Each row is a point. To make a cloud, some directions were put in groups of two or more. Within a group, all points are equally far from the middle, so they leave a hole (a ring in 2 directions, a hollow ball in 3). The other directions are filled evenly. Then the cloud was stretched, turned, moved and blurred a little. How many holes are there, and how many directions does each take, smallest first?

Cloud (21 x 3):
[[-1.09  1.68 -0.27]
 [-1.65 -1.33 -0.10]
 [-1.17  0.68 -2.51]
 [-1.37  1.58 -0.98]
 [-2.01 -0.78 -0.29]
 [-1.62  0.88  0.38]
 [ 1.43  0.94 -1.58]
 [ 0.79  1.65 -1.27]
 [-0.68 -1.93  0.06]
 [-0.41 -1.67  0.74]
 [-0.90  0.77  1.12]
 [-1.31  1.50 -1.52]
 [-1.17  0.62  1.02]
 [-1.13  1.24 -2.16]
 [ 1.87 -0.40 -0.82]
 [ 0.47 -0.50 -2.79]
 [-0.92  1.80 -1.13]
 [-2.01 -0.84 -0.75]
 [-0.66 -0.10 -2.90]
 [ 1.56  0.50 -1.78]
 [-0.31 -0.19  1.51]]
Holes: 1 (3)

Cloud, 27 rows:
[[ 0.62  0.29 -1.84  1.16]
 [-0.09  1.20 -1.62  0.66]
 [ 0.36 -1.74 -0.03 -1.74]
 [ 0.23  2.68  0.74 -0.53]
 [-0.75 -1.21  0.12  1.90]
 [ 0.27 -2.10  0.65 -1.18]
 [ 1.12  0.90  2.15  1.65]
 [-0.24  2.73  0.12  0.17]
 [ 0.43  0.84  1.53  2.48]
 [ 0.63  0.63  2.32 -1.21]
 [ 0.52  1.92 -1.16  0.52]
 [-0.35  2.17 -0.77  0.86]
 [ 1.80 -1.89 -0.43  0.19]
 [ 2.04  0.31  1.42 -0.76]
 [ 1.90  0.86 -0.73  1.69]
 [-0.04 -0.08  0.65  2.76]
 [-1.49  1.05  1.88 -0.16]
 [-0.48 -1.55 -0.84 -1.35]
 [ 1.67 -2.07  0.29  0.42]
 [-0.10  0.32  2.03 -1.77]
 [-0.35 -0.03  0.13  2.64]
 [-0.90  1.10  0.62  2.22]
 [-0.58  0.24 -1.44 -1.27]
 [ 1.41  0.97  2.33  0.42]
 [-1.89  0.22  0.84 -0.97]
 [ 1.73  1.77  0.56 -0.78]
 [ 0.03  2.76  0.04  0.23]]
Holes: 1 (4)

Cloud, 30 rows:
[[ 0.54  0.16 -1.85  0.23]
 [ 1.05  1.18  1.97 -1.10]
 [ 0.91  1.41 -1.54 -1.50]
 [-1.53 -0.32  1.69 -0.57]
 [-1.51 -1.08  0.01 -1.83]
 [-2.22  2.05 -0.52 -1.01]
 [ 0.72  1.86 -1.10 -1.95]
 [ 0.76 -1.50  0.34 -1.41]
 [-2.16 -0.16 -0.25 -1.86]
 [-0.93  2.83 -0.34 -1.54]
 [-1.71  1.43 -0.15  1.09]
 [ 2.02  0.18  0.28  0.76]
 [-0.29 -0.81 -0.14  1.45]
 [-1.53  2.74 -0.44 -0.70]
 [-0.38 -0.29 -1.39  1.03]
 [ 0.15  0.06 -2.02 -1.42]
 [ 1.01  2.23  0.86  0.81]
 [-2.06  0.74 -1.21  0.14]
 [-1.86  0.80  1.28 -1.86]
 [ 1.08 -1.36  0.46  0.42]
 [-0.49 -1.06  0.60  1.09]
 [-0.50  2.21  0.49 -2.48]
 [ 0.37  0.06 -1.73 -1.85]
 [ 1.90  0.94  1.34  0.12]
 [ 0.72  1.44 -0.26 -2.62]
 [-0.02 -1.69  0.44 -1.20]
 [-1.38  2.16  0.10  0.90]
 [-2.46  0.61 -0.41 -1.74]
 [ 1.76 -0.85  0.80 -0.31]
 [ 0.29  2.35  1.09  0.95]]
Holes: 2 (2, 2)
